Each row of a before or after table is a point. The points were changed in one or more steps. Then noise was added and the rows were shuffled. The steps act on how far a point lies along the listed directions, d1 being the first. Write out the steps. A step turns or swaps two directions, mirrors them in a line or flattens them onto one, adds a multiple of one to another, or multiplies one. Angles are multiples of 10 degrees, from the lower direction toward the higher: turns from -170 to 170, lines from 10 to 170 but not 90. Use the fewest steps. Two steps may share a direction if one is a turn and the other turns, adds or multiplies; they go together, in the order done. Otherwise the lowest direction goes first.

Directions:
(1): [52 15]
(2): [ 15 -52]
Before (13 x 2):
[[-44   0]
 [-34  -7]
 [ 12 -20]
 [ 21 -26]
 [ -6 -14]
 [ -6 -53]
 [-32  21]
 [ -8  16]
 [-25  24]
 [-15  19]
 [ 46  40]
 [ 53   0]
 [ 12   6]]
After (13 x 2):
[[-38  32]
 [-16  22]
 [ -6  20]
 [ 23 -30]
 [ 13   0]
 [ 14 -22]
 [ 60 -25]
 [-42   9]
 [ 52  15]
 [-28  35]
 [ -8 -10]
 [ -9 -43]
 [-49  20]]
Steps: add 0.5 times d1 to d2

Directions:
(1): [ 50  -3 -12   6 -18 -58   8 -23]
(2): [39 18 -2 24 21  9 22 60]
(3): [  5  -6 -54 -36  26  -9 -41  18]
(4): [-30 -27 -28 -19 -10 -17  59  19]
Before (10 x 8):
[[ -1  23  21  25   1  32   2   0]
 [  4  -4  11  27 -15 -16  41   2]
 [-45 -14 -12   5   2  37  58  24]
 [-10  -4  30   6 -18  -4   6 -25]
 [-33  -1  15   4   8  20  15   8]
 [-31  -3 -24 -35   9  12 -17  -3]
 [-30 -12 -11 -15  -4  17 -14 -23]
 [-24  10  47  14 -23  39  21 -10]
 [ 10  -6   6   0  -8  10  17   8]
 [  8   4  17  16   2   4  -4   4]]
After (10 x 8):
[[ 22   0 -23  -2  16 -20 -33  -1]
 [ -8  16   8   8  -1  17 -33 -31]
 [-38 -18 -57 -35  17  15 -34 -16]
 [-36   0  -4 -15  -2  23  28  20]
 [-27  -3   1 -14  18  14 -26  -7]
 [ 17  12   9   7  21  14 -28  20]
 [  2   1   9   9  -2  -6 -15 -14]
 [  2  16  13 -12   8  36 -60  -8]
 [-23   1  -4   4   7  37   8  21]
 [ 12  -8  -9 -14  -3   4 -12  -9]]
Steps: mirror d1 and d2 in the line at 20 degrees; mirror d3 and d4 in the line at 60 degrees

Directions:
(1): [ 25  31   6  -3 -11  23  34   1 -26 -23  26  34]
(2): [  5 -44  -4 -17  -1 -15  12  -8  15 -52 -17  23]
(3): [ -6  11  11  -1  -2  12   0  60  -9 -31 -23 -28]
(4): [-21  31 -24  12 -45 -31  -6  -6  18 -23  15  -9]
(5): [-23  27  47  -5  10  -3  -3   3  39   3 -12  33]
Before (8 x 12):
[[  3 -10 -13  -1   6  -5  -7 -22  19 -10   0   8]
 [  7   9 -24  11  -6  -3   5   7 -17  -5   6 -24]
 [-13   4   7   0   1  -8  -1 -15  10   2  -9  17]
 [  6  10 -13  11   0   8   9  21 -29   1   8 -19]
 [  3 -22   3  -7   9  -8   6  14   5 -25 -14  -7]
 [-10 -34  13 -17  19 -11  -6   9  20  -5 -32  -9]
 [ -6 -29   3   1  12  -9  -2 -18  15  10 -19   7]
 [ -6   7 -15   9 -15  -6 -10  19 -15  -3 -19 -29]]
After (8 x 12):
[[ 32  28 -12   9   3  26  28   2 -42   5  26   2]
 [-12 -15  -7   1 -19 -24   7  -8  23 -39 -15  13]
 [-20 -10   9  -2   7 -13  -9  -5  16  -2 -24   6]
 [  7 -37  -7 -14  -6 -24  18 -10  16 -59  -9  18]
 [  8 -17  -9  -9   5  -1   6  -9  16 -43  -6  17]
 [-16 -23 -10 -18 -25 -41   8 -12  38 -59 -14  15]
 [ 23  36  -7   9 -15  20  19  -1 -41   4  16  10]
 [ 15  29 -10  16   4  20  13   7 -41  28  27 -10]]
Steps: turn d1 and d4 by -130 degrees; add -1.5 times d5 to d1; multiply d2 by 2.5; multiply d3 by 0
